Rows are points. Each copy is the shape, with its points in the same order, stretched, turned, moved and blurred by noise. Some copies are also mirrored. Which?

Shape (5 x 2)
[[ 13 -29]
 [  0  73]
 [  7 -14]
 [-14 -25]
 [ 38  26]]
Copy 1 (5 x 2)
[[-45   4]
 [ 44  42]
 [-37   8]
 [-34 -16]
 [-15  44]]
Copy 1 is: mirrored
Copy 2 (5 x 2)
[[-29 -23]
 [ 69  12]
 [-15  -6]
 [-22  13]
 [ 26 -36]]
Copy 2 is: only turned
Copy 3 (5 x 2)
[[ 35  21]
 [-48 -43]
 [ 17  14]
 [ 11  34]
 [ 13 -36]]
Copy 3 is: mirrored

Shape (6 x 3)
[[ -5  31 -11]
 [ -8 -21  45]
 [-26  10  42]
 [ 71   9 -44]
 [-12 -19 -10]
 [-28  -5   8]]
Copy 1 (6 x 3)
[[ -3  30   4]
 [ 46 -10  39]
 [ 57  13  32]
 [-80  -9   6]
 [  1 -23  -5]
 [ 34  -2  -2]]
Copy 1 is: mirrored
Copy 2 (6 x 3)
[[ -9  38   6]
 [  9 -25  31]
 [-13  -1  53]
 [ 65  31 -28]
 [ -9  -3  -6]
 [-22   0  17]]
Copy 2 is: only turned
Copy 3 (6 x 3)
[[ 26  33  -7]
 [-12  29  58]
 [ -5  52  52]
 [ 23 -22 -69]
 [ 31   6  27]
 [ 25  28  43]]
Copy 3 is: mirrored
Copy 4 (6 x 3)
[[  6  41  30]
 [ 36 -42  -2]
 [ 45 -22  31]
 [-12  75 -58]
 [-16  -8  -2]
 [  4 -10  23]]
Copy 4 is: only turned

Shape (7 x 4)
[[ 24 -23  -1  25]
 [  2 -13  -9 -32]
 [-51  -1  85  -3]
 [  7 -15   9 -12]
 [  4  26 -34 -72]
 [-10 -48  12  14]
 [-17 -18 -34  43]]
Copy 1 (7 x 4)
[[ -4  12  36 -29]
 [-30   0 -16 -21]
 [ 14 -84  15  33]
 [ -5  -5   3 -18]
 [-11  26 -79  -6]
 [-36 -27  34 -31]
 [-46  20  54   5]]
Copy 1 is: mirrored
Copy 2 (7 x 4)
[[ 30  13  14  33]
 [ -9  -5  -5   3]
 [-20  63  52 -57]
 [  4   7   9   5]
 [ -6 -34 -49 -17]
 [-15  30  34  27]
 [  5  44  -6  51]]
Copy 2 is: only turned

Shape (10 x 6)
[[ 15  10 -15 -28   9  -7]
 [ 12 -21 -18 -20  23  16]
 [  0  59  -5  23 -12 -43]
 [ 39  14 -13  15  17  45]
 [ 35   6  10  10   4 -78]
 [ 54  49  -3  -3 -10  10]
 [-41   4  29   2 -26 -13]
 [-13  32  13  -5   5  17]
 [-10  -4  54  27 -10  13]
 [  7 -51 -59 -35  -8 -43]]
Copy 1 (10 x 6)
[[ -3   2  19  -6 -30 -11]
 [-11 -25  -6 -11 -13  -8]
 [ 39  47  93  -9 -15  -3]
 [-46 -46  14 -10  -1  33]
 [ 51  36  81  11 -32 -70]
 [-35  11  45  10 -28  19]
 [ 11  62   3 -38  36 -28]
 [-15  21  14 -40  -7  -1]
 [-33  22  -2 -35  34 -36]
 [ 57   0   2  25   2 -11]]
Copy 1 is: only turned
Copy 2 (10 x 6)
[[  0   7  31  25   4 -19]
 [ 31   8   3  -1   3 -19]
 [-84   7  17   8  18 -24]
 [ 18  42   1 -63  22 -35]
 [-47 -21  25  65  45 -46]
 [-18  42  44 -12  31 -33]
 [-47  19 -34  33  22  23]
 [-25  37 -14  -7   3  -6]
 [-26  52 -60  -6  48   2]
 [ 18 -63  61  59  11   0]]
Copy 2 is: mirrored
